Every row gives one point. To make a cloud, some directions were put in groups of two or more. Within a group, all points are equally far from the middle, so they leave a hole (a ring in 2 directions, a hollow ball in 3). The other directions are filled evenly. Then the cloud was stretched, turned, moved and blurred a little. How many holes are there, and how many directions does each take, smallest first?
In the rows, zero is written as 128.

Cloud (19 x 3):
[[148  88 110]
 [138 151 143]
 [152 115 187]
 [169 147 117]
 [ 84 147 155]
 [110  98 128]
 [ 93 121 104]
 [126 100 111]
 [164 131 193]
 [ 91  97 152]
 [126 113  94]
 [107 152 101]
 [171  99 113]
 [164 109 163]
 [163 160 134]
 [153 136  99]
 [115 110 115]
 [173 102  99]
 [125 145 138]]
Holes: 0

Cloud:
[[137 144  89  75]
 [139 164 165  79]
 [123  89 107 119]
 [107 107 119 153]
 [165 107 109 153]
 [ 88 142 128  80]
 [102  71  90 157]
 [146 137 125 113]
 [157 113 110 113]
 [100 129  93  95]
 [ 60 162 112 125]
 [ 85 136 138  99]
 [138 100 101 151]
 [ 98 157 106 122]
 [140 119 154 127]
 [116 122 160 131]
 [114  97 130 148]
 [115 125 125  94]
 [108 104 144 139]
 [122 111 108 186]
 [160  98 157 137]
 [118 105  97 122]
 [178 111 149 110]
 [ 77 123 160  90]
 [111 149  91 158]
 [ 84 170 144 121]
 [109 117  97 184]]
Holes: 0

Cloud (75 x 8):
[[ 79 149  94  87 148 140 124 128]
 [153 143 120 155 148 145  91 128]
 [129 132 181 124 172  97 187 140]
 [173 116 107 151  88 141 102 118]
 [123 150 141 106 164  96 130  75]
 [149  76  84 118 118  80  97 117]
 [ 84 116 111 107 111 163 163 120]
 [109 117 124 103 136 130 165 106]
 [ 98 149 137 140 135 118  88 170]
 [105  86 143 125 186 111 102 136]
 [147  92 113  90 147 111 105  96]
 [148 103 113 100 143 128 119  72]
 [151 130 134 134 182 116 179 153]
 [ 88 161 121  73 159 152 109 119]
 [102 121 142  93 169 158  97 148]
 [131  88 110 105 129 128 164  77]
 [165 179 157 130 165 142 142 119]
 [155 154 134 118 131 156 104 126]
 [100 121 139 133 132 185 150 128]
 [106 102 165  95 169 160 103 130]
 [ 92 103 122 108 129  98 166 131]
 [106 122 158 144 161  95 134 156]
 [116  90 132 122 166  98  88 134]
 [ 86 137 120 108 171 136 121 103]
 [119 111 134  96 104 179 139 138]
 [113 104  96  79 101 122 150 146]
 [135 122 109  70 101 143 115 118]
 [153  91 156  88 154 161 165 100]
 [114 162 160  92 147 140 148 153]
 [100 128 125  92 151 122 122  88]
 [148 100 164 122 117 136 164 163]
 [147  92  94 140 143 163 157 118]
 [132 111 117 135 153 114  96 129]
 [128 133 108 162 151 168 141 164]
 [100  76 105 118 170 111 153 111]
 [157 119 108 171 135  80  93 108]
 [144 125 116 121 174 163  94 106]
 [102 149 130  90 111 181 146 100]
 [166 119 118  81 163 178 112 103]
 [111 117 113  88 177 169  92 123]
 [115 141 148 138 107 169 111 148]
 [165 125  97 152 152 144 164 171]
 [144  91 113  91 108 146  71 136]
 [119 138 121 137 159 169 121 127]
 [162  95 150 149 141  84 109 159]
 [137  93 133 106 165 157 112  97]
 [128 107  95  91 188 168 146 125]
 [121 136  75 133 151 130  98 132]
 [134  95 142 125 149 153 152 126]
 [155  91 129 119 162  87 182 132]
 [139  76 146  88 177 114 173 123]
 [144  90 114  91 155 141 138 159]
 [113  87 154  91 152 130 118  94]
 [165 122 145 156 150 182 142 134]
 [137 119 132 137 137 149 143 204]
 [159  95 109 150 137 110 112 171]
 [165  91 143  98 178 115 127  71]
 [138  96 133  92 112 145  75  89]
 [175  92 136 145 140 134 125 144]
 [151  92 130 123 198 108 175 143]
 [141 135 102 116 124 123 110 185]
 [171  67 127  97 129 126 123 142]
 [184 124 172 113 130  90 141 106]
 [159  99  76 105 124 118 158 104]
 [161 191  92 122 158 144 154 113]
 [ 87  82 123 122 103  92 161 128]
 [114 108 148 174 110 115 141 151]
 [144  52 107 118 127 149 139 122]
 [132 141  97 153 150  85 113 106]
 [124 142 160 127  94 110  88 118]
 [148  75 108 111 139 145 140 175]
 [113 111 122 104 136 107 135 135]
 [159 106 145 155 113 152 118 184]
 [160  99 125 168 177 151 143 141]
 [ 94 108 119 119 149 117 139 170]]
Holes: 0
